Every row gives one point. Examples show where two turns around zero, p and q, send a point. Write where each new point lands after one turn and then the other. Backwards means that the second turn is done in reverse. Each puzzle has new turns, and all numbers are rounded.
(in the rows, 128 means zero)

Turn p:
[161 155] => [162 154]
[102 102] => [101 103]
[156 114] => [156 113]
[118 163] => [119 163]
[102 106] => [102 107]
Turn q:
[128 108] => [110 136]
[182 160] => [137  66]
[110 143] => [149 139]
[107 133] => [141 145]
[113  96] => [104 154]
Where do these land?
p, then q: [109  90] => [101 161]
q, then p: [105 116] => [126 154]
p, then q: [150 171] => [158  90]
p, then q: [149 136] => [127 106]

Turn p:
[111  57 167] => [ 66 125 182]
[132 139 105] => [134 127 103]
[127 134 112] => [130 130 111]
[121 164 127] => [159 145 119]
[150 145 129] => [151 112 125]
Turn q:
[158 143 144] => [143 143 158]
[110  98 121] => [102 108 115]
[105 105  87] => [123  87  96]
[139 167 160] => [145 174 143]
Where do these land?
q, then p: [112 120 117] => [113 130 114]
p, then q: [112 116 140] => [124 149 120]
p, then q: [170  97 136] => [ 78 111 130]
q, then p: [102 161 124] => [147 117  92]
p, then q: [117 164 170] => [143 160 172]
q, then p: [155 110  81] => [ 88  93 148]

Turn p:
[149 108 143 146] => [143 125 104 153]
[164 153  79  82] => [127 193 126  81]
[119 106 128 123] => [122 112 112 121]
[ 85 142 174 143] => [138  77 166 144]
[122 131 116 146] => [110 131 132 141]
Turn q:
[127 162 138  98] => [122 134 171 113]
[162 114 131 117] => [109 103 133 149]
[ 85 120 106 133] => [148 135 103  91]
[ 81 125 143 128] => [122 161 113  95]
[185 118 121 165] => [140 106 119 192]
Where do these land?
p, then q: [114 144 138 152] => [120 152 111 143]
p, then q: [113  95 135 121] => [126 102 105 114]
q, then p: [110 108 131  98] => [118 112 129  93]
q, then p backwards: [171 186 148 142] => [135 189 150 168]
p, then q backwards: [102 114  99 113] => [113 104 138  96]
q, then p backwards: [100  94 113 129] => [133  90 119 104]
q, then p: [187 155 132 142] => [141 109 120 190]

Turn p:
[100  92 120 163] => [163 140  83 125]
[144 189 114 158] => [ 84  96 121  83]
[155 116 130 122] => [133 146 149 118]
[144  98 122  85] => [155 140 170 148]
[ 92 113 124 121] => [148 118 110 155]
[134 161 156 119] => [ 85 128 136 137]
Turn q:
[103 127  77 162] => [129  92 146 180]
[145 155  98 103] => [122  96  90 124]
[146 114 154 141] => [115 162 132 125]
[101 146 147 121] => [133 115 151 101]
[126 151 165 142] => [102 136 151 100]
[146  74 127  99] => [168 167  98 139]
Where do these land?
p, then q backwards: [142  89  76 146] => [ 92 111 144  74]
p, then q: [128 125 184 143] => [114  77 153 128]
q, then p: [117 143 127 137] => [133 141 122 142]
p, then q: [112 100  89 125] => [113 157  91 141]
q, then p: [132 130 160 112] => [116 112 153 144]
p, then q: [138 181 132 105] => [164 144 171 122]

Turn p:
[127 142 114 130 114 138] => [144 121 117 132 127 143]
[153 147 114 138 138 119] => [155 113 138 137 120 112]
[111 108 103 144 189 127] => [133 144 159 148 183 104]
[111 127 159 116 112 110] => [105 153 120 120 102 131]
[208 117 101 100 113 147] => [149  54 108  88 128 101]
[112 147 148 143 156 125] => [132 152 164 137 124 133]
[106 132 157 113 123 139] => [112 150 132 109 120 151]
[115  94 152 152 105 133] => [ 79 121 123 145 125 144]
[109 138 104 116 102 114] => [143 143  89 136 124 133]
Turn q:
[119 168 117 151 114 125] => [142 169 117 127 136 150]
[108 114 119 127 126 122] => [117 120 131 107 132 137]
[128 119 118 149 114 156] => [142 116  96 124 140 138]
[139 117 133 137 111 114] => [134 127 120 119 103 126]
[117 128 169 149 138 124] => [114 122 129 155 107 158]
[145 110 118 152 170 134] => [ 90 122  97 145 135 109]
[140 139 122  31 122 121] => [157 119 205 118 145  78]
Where do these land?
p, then q: [154 144 113 118 144 130] => [127 121 134 133 103 100]
p, then q backwards: [157 152 137 145 133 154] => [112 113 158 103 106 132]
q, then p: [111  94 164 120 142 142] => [ 79 122 125 137 152 140]
q, then p backwards: [107 108 120 140 105  99] => [134 137 158  99 112 144]
p, then q: [141 132 174 106 150 118] => [150 127 177 128 111 143]
p, then q backwards: [142 140 130 139 160 136] => [124 135 136  91 122 130]
p, then q: [ 87 160  78 133  97 133] => [142 151  71 142 160  96]
p, then q: [126  93 108 123  92 112] => [105 141 114  86 150 127]

Turn p:
[154 166 123 135 110 133 123  83] => [117 140 191 134 133 124 118 113]
[ 90 103 112 162 156 135  99 126] => [175 108 103 145 152 109 102 135]
[121 175 158 136  96 143  90 104] => [144 123 184 108  92  98 109 117]
[ 90 124 108 142 127 147 147 130] => [161 128 125 121 143 149 121 158]
[144 110 140  92 152  84 176 145] => [ 69 134  92 130 138 132 167 152]
[168 146 119  64 116  94 123 132] => [ 73 164 133 159  87 129 148 122]
[133  99 110 142 124  95 160 155] => [131 129  99 138 151 143 178 131]
[119 112 128 142 170 149 126 179] => [146 139  67 103 143 126 111 120]
[133 116 154 137 100 171 109  98] => [136  86 159 115 112 144  99 104]
Turn q:
[129 149 105 125 167 146 131 180] => [110 101 129 140 147 135  67 144]
[178  95 118 146 108 104 159  84] => [149 121 116 124 126 175 197 144]
[112 165 169 120 116 149 123 160] => [115 167 143 133  99 114  83 133]
[148  94 137 151 126  83  93 111] => [158 147 115 119 160 153 158  88]
[ 61 117 155 131 129 150 151 142] => [144 122 143  83  95  83  98 133]
[ 90 180 112  99 161 127 150 159] => [ 80 110  97 122 120  98  74 146]
[148 104 135 136 136 133 120  73] => [128 134 150 113 151 134 182 129]
[143 104 118 100 116 122 115 127] => [123 112 135 143 121 141 145  97]
[142 144 104 145  92 137 109 116] => [145 140 124 174 133 118 148 138]
Where do these land?
q, then p backwards: [122 129 134 141 156 140  89 116] => [145 150 121 160 150 123 137 108]
p, then q: [174 131 109 144 181 159 117 131] => [ 95 136 125 129 188  89 145 124]
q, then p backwards: [141  83 135 151 119 134 143 131] => [108 126 123 151  87 148 137 132]
p, then q: [ 84 185 173 108 137 123 132 139] => [109 138  93 150  82 139  95  79]
p, then q: [142  78 112 156  85  93 117 168] => [146  95 124 121 119 157 179 188]
p, then q backwards: [132 107 121 113  99 121 138 113] => [160 117 115 111 118 139 138 125]
p, then q backwards: [119 128 112 146  73 124 144 125] => [158  86 133 142 107 144 134 110]
q, then p: [ 75 172 121  91 153 113 164 105] => [154 140 105 176  99 127 162 185]
p, then q backwards: [145 127 141 137 105  89 129 124] => [127 114 117 106 115 139 118  90]
q, then p backwards: [146 140 122  93 171 182 107 126] => [155 138 140 117 137 120 147  55]

Turn p:
[121  99 135 147 134 161 111 115 139] => [130 151 136 154 143 157 121 127 152]
[160 108 136 124 163 147 142 154 126] => [113 156 131  98 161 145 130 153 118]
[103 154 102 151  95 115  72  80 102] => [160 105 135 163  96 135 135  51 133]
[168 106  94 126 134 144 169 154 132] => [137 140  98  88 150 144 160 164 133]
[136  97 140  98 121 122 133 145 118] => [ 90 132 130 127 139 118 155 141 130]
[147 131 137 114 114 123 138 156 140] => [121 119 131 124 128 124 145 160 108]
[153 139 139 103 159 126 139 164 123] => [103 138 129  93 138 127 124 149  91]
[ 74 152 158 173 114 109 118 115 102] => [156 121 137 173 136  81  94  90 123]
[157 143 163 124 129  84 144 125 151] => [128  98 172 102 122 103 120 157 123]
[139 154 145 110 118 146 150 133 136] => [133 147 132 122 102 116 129 157 111]
[ 76 143 110 138 121 118 118  64 113] => [145 122 116 148  93 111 103  70 168]
[103 110  76 127 133 140 102 132 154] => [120 108  87 145 127 176 123 117 144]
Turn q:
[109  91 117 149 113 149 122 148 112] => [147 109 136 133 155 119  93 114 102]
[ 84 127 123 100 145 101 124 137 107] => [143 139 110  91 112  96 134 137  99]
[154 145 152 130 116  84 116  31 112] => [119 120  79 108  88 135 114 140 220]
[154 115 123 121 119 150 121 134 108] => [139 118 135 124 144 161 114 138 125]
[157 147 128  86 115  77 114 145 108] => [135 148 133 106  68 156 124 163 119]
[151 147 121 144 156 145 114 116 141] => [129 134 153 130 146 133 152 127 162]
[104 137 111  86 115 150 138 127 109] => [148 150  90 116 142 144 136 130  99]
[105 125 140 146 134 152 121 150 185] => [ 92 145 155 145 152 106 135  89 114]
[133 144 148 135 124 144 132 147 109] => [136 107 135 127 122 149 143 110 116]
[110 156 113 158 131 113 135 134 171] => [123 152 143 164 115  92 147 108 137]
[146  74 132 154 139 142 171 140 146] => [ 97  86 141 165 162 114 114 152 114]
Where do these land?
p, then q: [ 93 102 131 135  81 148 123  95 113] => [116 126 133 186 115 104 131 113 165]
q, then p backwards: [161 164  98 130 114 144 101 146 144] => [150 117 146 149 123 174 100 100 129]
q, then p: [172 126 110 118 158 100 170 140 185] => [151 116 103 163 168  84  93 156  95]
q, then p: [149 145  83 129 122 101  97 123 115] => [145 118 159 128 112 145 141 160  87]
p, then q backwards: [107 117 153 121 137 127 107 111 126] => [137 121 135 149 113 126 118 131 161]
p, then q: [130 116 169 121 123 141 109 116  98] => [121 110 111 125 101 115 154  99 147]
q, then p: [135 174 130 107 160 117 167 136 155] => [159 131  90 123 132  77 123 159 128]
q, then p: [126 114 120 126 148 139 133 121 132] => [114 123 122 114 141 127 112 131 123]
q, then p: [101 122  93 176 112 146 103 136 136] => [144 114 188 103 131 140 111 105 134]
q, then p backwards: [109 100 151 142 118 151 132 110  70] => [118 144  80 158 148  84 130 141 140]
q, then p: [118 113 154 159 114 111 140 122 125] => [123 104 134 150 139 133 141 113 160]
p, then q: [137 143 144  72 150 111 153 180 137] => [165 134 115  93 108 111 120 130  63]

Turn p:
[111 174  99 176 124 126 153 154 113 130 105] => [115 119  97 115  68 114 122 143 103 145  92]
[145 141 137 136 119 122 116 138 136  93 162] => [153 147 107 157 122 137 129 117 131 151 147]
[131 134  94 150 171 157 121 105 136 164 130] => [116 137 115 103 108 137 109 108 121  66 119]
[114 104 162 126 152  92 135 182 170 118 110] => [139  92 125 132 149  96  91 111 180 167 111]
[145 123 150 100 114 146 155 125 109 172 134] => [ 78 119 138 150 160 144 135 145 117 113 125]
[122 214  93 120 112 139 137 101 111 131 112] => [109 169 113 122 100  95 155 131  56 123 107]
[ 97 120 147 142  71 115  88 105 151  85 150] => [205 137 144 145 135 150 172 121 129 157 116]
[153 108 175 115 106 163  84  97 135  79 127] => [151 142 168 137 149 171 155  77 122 157 167]
[124 112 107 102 111 124 123 155 101 161 127] => [114 123 160 145 127 121 110 174 126 113 126]
[127 117  94 145 121 137 138 118 153 100 131] => [143 162 118 102 111 143 133 129 150 135 118]
[106 103 125 126 177 133 157 150 114 134 135] => [118 104 106  97 145 132  81 147 137 121 135]
[161  88 154  98 158  83 129 108 109 170 114] => [ 95  87 145 133 162  98 144 132 163  90 171]
Turn q:
[139 108 112 151 145 136 103  89 109 111  42] => [ 96  99 132  92  82 122 147 138 167 161  69]
[132 128 149 152  92 135 122 168 137 109 139] => [143 138  91 155 124 134 128 106 148  94 130]
[116 145  98 103 118 103 117 129 120 115 153] => [125 112 131 126 172 133 105 112 133 143 147]
[154 108 126 103 131 139 130 108 132 119 107] => [107 114 128  99 103 116 143 123 125 135 142]
[136 157 162 103 124 125  99  94 122 114 145] => [171 116 122 114 125  89 113 115 126 156 145]
[120 109 105 164 151 143 103 150 151 126 129] => [124 114 129 129 150 132 156 136 133  89  89]
[134 125 121 135 142 105 116 109 125 132 107] => [120 135 133 106 133 122 134 136 140 150 108]
[133 153 206 130 151 110 132 109 145 120 149] => [183 169 108 116 114  91 117 119  89 140 120]
[131 159 125  96 142 127 150 148 133 144 115] => [ 98 136 132 157 132 107 119 132 101 145 139]
[ 49 116 114 108 132 147 108 113 125 128  96] => [136  70 134 147 129 169 150 134 109 172 102]
[145 131 103 161 131 143 118 133 102 134 154] => [133 122 148 126 139 126 107 149 158  91 124]
[109  96 142 116 155 132 176 224 126 113 153] => [ 95 141  70 158 142 165 109 146  66  72 135]
[150 117 127 146  31 121 114 125 120 199 149] => [156 165 144 160 126 150 161 142 208 127 196]
[145 142 103 124 147 125 202  96 143 129 155] => [105 162 189 108 123 134 101 106  90 116 145]
Where do these land?
p, then q: [150 123 146 114  72 135 118 109 117 118 117] => [146 163 141 153  92 138 112 142 103 115 126]
q, then p: [130 148 125 133 120 137 111 177 163  72 105] => [153 135 126  59 103 119 166 136 143 112 129]
q, then p: [103 135  93  88 165 112 178 117  98 147 140] => [143  75 148 151 142 146  84 132  80 112 140]
q, then p backwards: [102 166  91 116 155 123 113 140  93 149 158] => [100 104 155  76 127 126 128 169 113 148 143]
q, then p: [134 146  90  97 178 112 132 116 137 164 132] => [129  65 113 134 156 102  97 138 112 128 138]
q, then p: [ 90 142 123 140  96 122 101 142 171 101 149] => [106 139 104  83 117 145 150  96 145 100 153]
p, then q backwards: [104 122 124 111 139 129 115 172 138 161 146] => [118 167 119 150 148 139 125 145  93 120 147]
q, then p: [152 133 113 158  83 125 137 137 151 110 140] => [150 160 104 110 140 132 158  91 123 132 122]
q, then p: [154  74 177 134 144 129 142  89 103 140  95] => [ 99 165 163 173 140 115 128 174 113 158  98]
p, then q backwards: [158 122 191 139 128 165 153 102 118 124 127] => [ 95  99  86  92 100 111 141 144 155 109 115]
p, then q: [116 148 121 131 146 116 162 106  94 177 101] => [103 106  92 121 140 185 107 124 112 149 125]
q, then p: [ 98 133 113 134 123 123  83 133 161 114 144] => [100 125 112  86 131 129 128 109 158 111 152]
q, then p backwards: [137 121 143 152 104  94  91 153 151  88 146] => [123 130 139 140 162 114 142  95 184 122 160]
q, then p: [163  80 141 147 139 169 156  98  98 126  94] => [135 152 174 156 151 138 142 160 121 185  98]
